Rows are points. The points of each table are mixes of a few directions, plus a little noise. Count the directions of each table, and those that both share. Where both have some left over, give the other angles between the two spaces (their principal angles), to ten degrees, smallest first.

First, 6 rows:
[[-1.17 -0.75]
 [ 1.23  0.73]
 [-0.61 -0.32]
 [ 3.79  2.34]
 [-1.40 -0.87]
 [-1.84 -1.09]]
Second, 7 rows:
[[ 0.03  0.02]
 [ 4.09  2.52]
 [ 1.14  0.70]
 [-1.60 -1.03]
 [-0.52 -0.29]
 [-0.97 -0.60]
 [-2.18 -1.34]]
Directions: first 1, second 1, shared 1

First, 8 rows:
[[ 0.52 -0.73  0.49 -1.91]
 [ 1.92  1.35 -4.41 -1.20]
 [ 1.35  1.35 -3.74 -0.25]
 [-1.30 -0.98  3.10  0.69]
 [-0.89 -1.23  2.98 -0.33]
 [-0.97  0.51  0.40  2.28]
 [-0.90 -0.36  1.66  0.91]
 [ 0.23  0.11 -0.44 -0.23]]
Second:
[[ 1.33  2.03  1.50  1.16]
 [-0.18 -0.38 -0.19 -0.21]
 [ 0.99 -0.42  1.52 -0.05]
 [ 1.15  0.56  1.56  0.43]
 [-3.27 -1.82 -4.37 -1.33]]
Directions: first 2, second 2, shared 0; angles 30, 70

First:
[[ 2.31 -1.72  0.25  0.99  0.24  1.59 -1.11 -0.49]
 [-0.22 -0.13  0.49  0.63 -1.40 -0.45  0.27 -0.87]
 [-0.24 -1.80 -0.98 -0.37  0.79  0.40 -0.64  1.51]
 [-4.25  2.59 -0.74 -2.73  2.14 -1.66  2.78  3.20]
 [-1.89  4.83 -0.13 -2.87 -0.49 -2.46 -1.72 -2.54]
 [ 1.59 -0.88 -2.39  1.94 -1.54  0.42  1.05  0.91]
 [ 2.29  1.05  1.54  0.58  0.10  1.19 -0.70 -2.21]
 [ 1.14 -3.36  1.07  1.82 -0.68  1.12 -0.14 -0.08]
 [-0.81 -0.68  0.94 -0.21  0.77  0.03  0.40  0.43]]
Second:
[[-0.91  0.70  0.23  1.05 -1.34 -1.40 -1.15 -1.18]
 [ 0.47  3.92  2.73 -2.07  1.26 -0.81  1.31  1.47]
 [ 1.29  1.39 -0.47  0.55  0.89  0.68 -1.33 -0.79]
 [ 0.10  2.42  1.87 -0.29  0.45 -0.40  0.96  0.09]
 [-1.81  0.83  2.63  1.71 -1.64 -1.27  1.93 -1.45]
 [ 0.14  1.87  0.35  0.13 -0.16 -0.90 -1.13 -0.55]
 [ 1.19 -3.45 -2.87  1.72  0.58  2.56 -0.82 -1.06]
 [-0.10  0.08  0.36 -2.12  0.55 -0.35  0.75  1.97]
 [ 0.83 -4.21 -4.10  1.49 -0.09  1.82 -2.36 -1.09]
 [-1.19 -3.61 -0.78 -2.10 -0.39  0.00  1.78  2.46]]
Directions: first 5, second 4, shared 2; angles 30, 40
